Every row gives one point. The window is the flat piece filled in between its corners: a triangle in 3 columns, a solid with four corners in 4, and so on. A path goes straight from each point to the next, and from the last back to the first. After which points does the path pass through the window?

Window (4 x 4):
[[ 0.14  0.08  0.57 -0.04]
 [ 0.17  0.31 -0.04  0.28]
 [-0.34  0.71 -0.24  0.20]
 [-0.83 -0.35 -0.77  0.47]]
Path:
(1): [-0.57  0.39 -1.05 -0.01]
(2): [ 0.11  0.16 -0.08 -0.24]
(3): [-0.34  0.15  0.48  0.62]
(4): [-0.37  0.60 -0.06  0.58]
(5): [-0.10  0.56 -0.38 -0.31]
(6): [ 0.15  0.18  0.19 -0.28]
(7): [-0.20  0.19  0.66  0.59]
(8): [-0.63 -0.11 -0.50  0.57]
(9): [-0.52 -0.19 -0.66  0.08]
(10): [ 0.16 -0.02  0.33 -0.30]
(11): [-0.11  0.27  0.62  0.55]
(12): [-0.31 -0.09  0.03  0.88]
(13): [-0.19  0.11 -0.38  0.17]
(14): [-0.43 -0.37 -0.69 -0.09]
(15): [-0.53 -0.28 -0.23  0.66]
(16): [-0.71  0.20 -0.46  0.78]
Through the window after points: 2, 4, 6, 8, 10, 12

Window (8 x 8):
[[ 0.81 -0.39  0.04 -0.63 -0.01 -0.11  0.59  0.70]
 [ 0.70  0.12  0.40 -0.34  0.45  0.41  0.20  0.55]
 [-0.24 -0.46 -0.20 -0.35  0.95 -0.54 -0.51 -0.45]
 [ 0.72 -0.02 -0.27  0.08 -0.37  1.00  0.64  0.19]
 [-1.20  0.17 -0.19 -0.33  0.20  0.11 -0.15 -0.30]
 [-0.19  0.19  0.12 -0.02  0.43 -0.44  0.31 -0.39]
 [-0.78 -0.13  0.26  0.26 -0.30 -0.22 -0.59 -0.15]
 [ 1.33  0.26  0.02 -0.83 -0.19  0.36  0.35  0.17]]
Path:
(1): [ 0.88  0.09 -0.24 -0.26  0.12  0.01  0.03  0.55]
(2): [ 0.81 -0.39  0.34 -0.39  0.19  0.08  0.36  0.07]
(3): [ 0.79 -0.68  0.30 -0.85  0.42  0.31  0.62  0.01]
(4): [ 0.72  0.57 -0.20  0.12  0.01 -0.32 -0.21  0.41]
(5): [ 0.62  0.42 -0.40 -0.21  0.42 -0.31  0.10  0.59]
(6): [ 1.03 -0.48  0.82 -0.45  0.02  0.57  0.36  0.09]
(7): [ 0.22 -0.15  0.09 -0.33  0.06  0.26  0.42 -0.17]
(8): [ 0.28  0.29 -0.30  0.36 -0.03 -0.31  0.06  0.76]
(9): [ 0.31  0.29  0.10 -0.24  0.14  0.05  0.12  0.50]
(10): [ 0.33 -0.21  0.22 -0.41  0.05  0.58  0.47 -0.05]
(11): [ 0.00 -0.57  0.66 -0.48 -0.22  0.10  0.16 -0.36]
(12): [ 0.11  0.15 -0.43 -0.18  0.16 -0.02  0.01  0.15]
Through the window after points: 7
